Rows are points. A path goes straight from each point to the next, and from the last back to the first. The post is the endless flat space through its rows: a point in 2 columns, a line in 3, a plane in 4, and so on, so that a path can go around it. Count how often the path circles the post. Going back the other way cancels.

Post:
[[ 28  19  29]
 [-20  -6 -18]]
Path, 18 rows:
[[-32 -29 -37]
 [  1  -7  20]
 [  4 -51 -32]
 [ 55  29  19]
 [ -6  25 -14]
 [ 11  37  36]
 [  1  10  39]
 [ 38 -19  42]
 [ 70  -3  18]
 [ 44  29  23]
 [ -7  17   4]
 [-48   0   9]
 [-25 -21 -11]
 [ 32 -28  -8]
 [  7  -3 -24]
 [-52   6 -35]
 [-19  13  38]
 [ -8 -21  -6]]
Times around: 3

Post (7 x 8):
[[  7 -21  12 -20   9  10 -37 -16]
 [-30  10 -39  31 -80 -19  19  79]
 [-26  18 -21 -20 -19  -3 -12 -10]
 [ -8   8  29 -14  55  34  -1 -13]
 [-43   9  -3  20 -49  16 -21  -8]
 [ 22 -25 -18  -4 -26   4  13 -16]
 [ 16 -21 -40  15  34  39  15  49]]
Path:
[[ -2 -32 -17   7 -30  14   3  -4]
 [ -1   0  15  -3 -11   9  33  19]
 [ -5  10 -15  -7  19  32 -20  54]
 [ 43  19 -22 -36  14  -3 -19 -50]
 [ 29 -27 -24  28  12  24  21  21]
 [-35 -16 -52  30 -36 -10   3 -28]
 [-57 -10 -27  11 -22  -7  16  61]
 [-53  38   6 -28 -35   1   8  13]
 [  2  12 -19 -34   3   1  -8  19]
 [ 19  34  -4 -15   3  -8  31  15]
 [  2   4 -29   1   9  -5 -37 -33]
 [ 18 -37  22  58  10 -10 -17  53]
 [  9  17 -23   7   1   2  24 -10]
 [-24  28 -27  25 -62  60 -59 -43]
 [  0  18   7 -54 -15  -8 -19  45]
 [-26 -46  47 -17  -5  30 -48  24]
 [-52 -26 -43  32 -31  24  -8 -19]
 [ -5 -13   7  -7  35  34 -39 -58]
 [ 25  -7 -13  -9 -34  -6   6 -61]
 [  2  13   4   8 -56  28   9   0]
 [-14   0  40 -17 -15  30  19 -20]
 [-21  -6  10 -32   4  19  11   1]
 [-15  17  -1 -28 -31  17 -41  21]
 [ 23  19 -14 -35  -4   5 -30 -19]
 [ 33 -15  -2  39  36  18   7  11]
 [-50  37 -47 -12  37 -11   3 -19]
 [-26 -43  16   2  -2  18 -36  -2]
 [ -2 -18 -17  -3   2  14  19  71]
 [-54  12   3  42 -46  47 -36  29]
 [ 13  33 -43   1  37  27 -21  48]
 [-28  34 -51  15  13  24  32 -21]
 [-18 -24 -22  29 -15 -11 -20  57]]
Times around: 2

Post:
[[ 14  36  -4  42  22  47 -17 -21  16 -10  10]
 [-28 -10 -21  25 -45 -28  14 -16 -27 -26 -18]
 [-44   9  -6 -10  20  -4  41  14 -19  17  -4]
 [  9  16 -23  17   0  57  -5   9   9  23  10]
 [-20  -4  -5   1  21  28  39   9  33   3  -5]
 [-28 -15  29  13  23  43  33   1  19  35  12]
 [-22  31 -12 -24 -49 -45  11 -19 -44  10 -53]
 [ 28  29  13  28 -18  59 -21  16 -17  -9  -5]
 [ -7 -16  -5 -24  -1 -36  33  -4  -6 -14   9]
 [-46 -30  -3  -3   6 -17  17  12  26  -2  11]]
Path, 26 rows:
[[  9 -19  -8 -16 -33 -19 -26 -20  19  16 -18]
 [-11  -9  38 -24  -4 -16  32 -33 -12  73 -31]
 [ -1  -4 -23  20  23  10   1  27 -25  10  13]
 [  5 -40 -10 -40 -47  17 -15  35 -19  10 -23]
 [ 32  23 -48 -12 -34  56  15   0 -56 -15  -7]
 [-35  14 -50 -32 -40 -16  35  13  18  20   4]
 [-10  -1 -15  50 -45  33  32  28 -26  37  -7]
 [ 14   1  57  36  -2  58 -10  11 -23   4  -1]
 [  6 -24 -10 -13 -41   8 -17 -21 -10  16   3]
 [  0   7   1 -21  -7  41  -7  43  26 -15  36]
 [ 11  52  38  12  24 -40  23  -9   8 -93  11]
 [-42  42 -45   8 -24 -15  -2  12 -44  30 -31]
 [-30  12  -4  19  21  47   5  54  -7  -5 -14]
 [-64 -33 -27  -8  31  39  -5  -4  24  69   1]
 [ -9   8 -54 -23  10  25  42  -3  41  13  12]
 [-26   6   8   2  19 -31  38 -12   1  -3  21]
 [  3   3 -34  43  29  50  34  19  47  39  10]
 [ -1 -21 -35  -2 -17  -4  -9   2 -38   5 -15]
 [-36 -30   5  -4  38 -16  18 -22  55 -23  14]
 [ 37  40   6 -15  13  19  -8  -5 -32   7  36]
 [ -1  30 -34   1 -48 -19   9  -7  -2 -11 -38]
 [ 39 -22  18  52 -27  40   0   9   3 -14   8]
 [ 28 -45  20   5 -31  10   7 -10 -16 -35 -25]
 [-28 -26 -13 -17 -20 -31  45 -24   2 -48 -11]
 [-65  -2 -31  60 -41  13  19  40 -82 -12  12]
 [-71 -27  40  32   8  42  63  11  19  48 -10]]
Times around: 5

Post:
[[ -9 -14 -28  36   0  -3   0  20 -33  15  33 -42  19  51  -2  -4 -16 -40]
 [  0 -10   3  32  13  -9 -17 -20 -23   8 -24  -7  17  45  -2   5 -18 -18]
 [ -6  -2 -61 -30  98 -43  -7 -32   8  15  50  18  -4   1 -17   8   3  27]
 [-22  20  -4   7  66 -21  -8 -22  37  31  -9  22 -25 -43  -1  46 -22  19]
 [ 18  25   7   9  19 -34 -28 -33 -27 -20   3   6  -8   1  11  22   5 -35]
 [  4  -9  20  -3  -7 -11  13 -25  50  17  12 -21   4   1 -30 -44  10   0]
 [ 16 -12 -22 -17   0 -30  43  12 -27  10  -2 -32  11  47  -3 -31  -2 -18]
 [  7  20 -15  25 -21  21 -19 -13  36 -18 -11  -6   6 -38  10   9 -11  35]
 [-31  -9  12 -22  -3 -39 -17  21  13 -25  12 -13  11  29  -8  27 -15  15]
 [ -1 -13  -2  39  14 -42  16   1  12   3  55  20  24  58  36 -10  22  -1]
 [  8  31  13  -9 -26  -1  -8  22  42 -10 -37 -39  -4   7 -33  13  48  35]
 [ -9 -16 -10  11 -10 -19  -9  35  34  -8  -7  33  21  -6 -33  18  27   2]
 [-19  42   8 -32  13 -10 -34  -3   7   5 -14  14  -8   5  16  35  20  -9]
 [ 11 -15  -2 -24  35 -23  -7   1  25   2   4 -13  18 -16  28  22  32  24]
 [ 33 -29 -11  16 -25 -18 -18  -3   5  11  14  22 -26  -7  -8  25  23  14]
 [-20   0  19  -5 -31 -12  36   1 -15  12 -12 -24   9 -23 -21 -20  15  23]
 [ 18   5  -6  -9  43  14  -2   2 -12 -27  40 -18  10  26 -12 -12 -45  11]]
Path:
[[  14   23  -39   26   32   -2  -10  -41  -30   36    0  -17  -19   23
    -5   32   54   21]
 [  16  -21  -43  -52  -40  -32  -10  -39  108   -8    3  -40   30  -11
   -37  -20    2   52]
 [  35   17  -26   11  -26  -21    4   -6   49   11    5  -13  -34  -75
   -26   26   18   36]
 [  31   36   29   32    8  -13  -47    9   51    4   19   -4  -12    0
     6   28   26   -7]
 [   0  -50   23   -9    0  -21  -15   11   18  -31  -10  -29   23   -5
   -15  -17  -29   12]
 [ -12   25    9   14   28  -37    1   19  -30  -26   38   33  -50   -2
     5   51   15   11]
 [  -9   28  -27  -27  -32  -18  -11  -36   30  -47    0  -48  -10   40
   -31  -32  -30   16]
 [  29    2    6   17   18  -23   -8  -23   -4   16   27    3  -10   33
    -6   25    4  -23]
 [   2    3  -10   38    5    5    3    3    6   11  -16  -76   51   -2
     8   17  -30    9]
 [  26   31  -44   49   51   -6  -16  -21   -8   48   20   -3  -16   27
    -7    8   24  -19]
 [  16   -8  -20   29   37  -16  -30   11    8  -12   73   -2   12   44
     0  -13   18   20]
 [  30   -7    9  -22  -19   10  -64  -31   48   23   28 -103  -20   13
   -26  -13   16   -4]
 [ -20    7   46  -10   23  -44  -13  -10  -46  -33    8  -61   13  -19
    11   19   -7   43]
 [  -4   -8   22  -65   38  -42   -8   21   18    4   31  -65  -37  -19
   -21   18   -4  -26]
 [  20  -53   -4  -72  -22  -18   18   -9   39   32  -33  -42  -44  -46
    -1   13   28   31]
 [ -36   24   13    5    3  -14   -6  -26   21  -27  -36   11   30  -40
   -16   43   31   48]
 [  17   54   27  -42    3   19   26   10  -10    7  -15  -37    7    8
    25   25  -39    7]
 [  -4   31  -55  -51   64  -52  -71  -15   19   34   -8  -15   -9  -31
    14   68    5  -47]
 [  20   24  -46  -29   72  -27  -30   29   40   21   13  -57  -59   15
   -69    5    4   -1]
 [  -3   21   26   53   31  -42   23   23   -9  -88   16   19   22  -36
   -38    9    2   37]
 [  10  -21  -36  -15   21  -35   36   16   12   30   43  -77  -43   18
    -6  -11  -18   17]
 [  27  -16  -27   36   29    9   -7   -7    9  -10   30   -2   17   32
    35    8   15  -22]
 [  -5    9    7  -45    1   15   26   -9    2    9   37  -50    7   18
   -16  -12  -15    5]
 [  42  -23  -45   22  -28  -24  -23  -55   50    4    7  -36   36   -1
     1  -24    7   17]
 [  16   47    1    6   50  -39   22  -13   43   58   31    9  -82  -10
    -7   29    6   35]
 [ -27  -17    2    2   12  -40   27   -6  -18   17  -17  -10    9   27
    10  -18  -51  -10]
 [  41  -42  -30   23    8    9  -10   -4   -9    2    9   49  -33   -1
    -7    9   14    5]
 [  17    2   -7   34   49  -38  -22  -43  -42  -12    1   -5   14   46
    39   60   63   13]
 [ -18    8    0    5   25  -24  -55  -30   52  -22   13  -20   45   59
     2   26    0    6]
 [   8  -22  -37  -47   24  -13   -7  -31   72   30   34   -7    1   10
   -18   -2   30  -16]]
Times around: 4
